Each wall is flat, endless, passes through zero and stands at right angles to its row. A trip goes straight from one point to another. List the walls that it crosses, first one first.

Walls:
(1): [ 0.31 -0.74  0.63]
(2): [-0.11  0.40  0.00]
(3): [-0.06  0.26  0.54]
(4): [ 0.25  0.24 -0.50]
(5): [-0.34  0.42 -0.40]
(6): [ 0.18 -0.39 -0.41]
(7): [ 0.13 -0.15 -0.24]
(8): [-0.12  0.34  0.34]
Trips:
[-0.34 -0.02 -0.58] to [-0.11 -0.21 -0.35] -> 2
[-0.03 -0.04 -0.29] to [ 0.52  0.61 -0.15] -> 2, 8, 6, 3
[ 0.18 -0.26  0.52] to [-0.14 -0.22  0.25] -> none
[ 0.01 -0.15  0.58] to [ 0.12 -0.23  0.53] -> none
[ 0.44  0.00 -0.35] to [ 0.55 -0.67  0.11] -> 1, 4
[0.15 0.25 0.00] to [ 0.06 -0.01 -0.23] -> 7, 3, 6, 8, 2
[0.10 0.52 0.38] to [0.25 0.04 0.27] -> 5, 1, 2

Walls:
(1): [-0.11  0.02 -0.47 -0.16  0.18  0.18 -0.46  0.32 -0.09  0.24 -0.19 -0.36
 -0.12 -0.06]
(2): [-0.46 -0.36  0.14 -0.52  0.27  0.16  0.40 -0.26  0.06  0.12  0.23 -0.08
 -0.14 -0.58]
(3): [ 0.10  0.26 -0.24 -0.25 -0.17  0.19 -0.40  0.12  0.21  0.12  0.60 -0.25
  0.75 -0.12]
(4): [ 0.28 -0.02  0.36  0.07 -0.05 -0.11  0.34  0.44  0.36 -0.20 -0.04  0.08
 -0.38 -0.11]
(5): [-0.59 -0.49 -0.18  0.08  0.11 -0.31  0.18  0.80  0.08 -0.10  0.15  0.02
  0.18 -0.27]
(6): [-0.59  0.52 -0.45 -0.22 -0.41  0.26  0.20 -0.08 -0.09  0.27  0.31  0.07
 -0.05 -0.18]
(7): [-0.28 -0.03  0.41  0.12  0.35 -0.32 -0.04  0.12 -0.57  0.29  0.21  0.33
  0.44 -0.56]
(8): [ 0.20  0.00 -0.57 -0.42 -0.18  0.62  0.41 -0.22 -0.07  0.06 -0.38  0.00
 -0.22  0.57]
(9): [-0.57  0.01 -0.19  0.03  0.80  0.25  0.06  0.02  0.50 -0.19  0.00 -0.39
 -0.13  0.00]
(10): [ 0.01 -0.33 -0.09 -0.28  0.11 -0.11 -0.42  0.19  0.15  0.16  0.52  0.28
 -0.33 -0.28]
Trips:
[-0.05  0.30  0.71 -0.40 -0.80  0.46  0.70 -0.23 -0.47  0.61 -0.26  0.07
 -0.38  0.47] to [-0.26  0.69  0.10 -0.16  0.42 -0.57 -0.01 -0.11  0.02  0.06 -0.20 -0.25
 -0.12  0.35] -> 2, 4, 9, 1, 8, 7
[-0.11 -0.35  0.46  0.09  0.38 -0.20  0.47 -0.18 -0.71 -0.35  0.16 -0.58
  0.01 -0.92] to [-0.06  0.05  0.23  0.54 -0.59  0.17  0.18  0.01 -0.09 -0.56 -0.04 -0.27
 -0.42 -0.31] -> 9, 7, 6, 2, 5
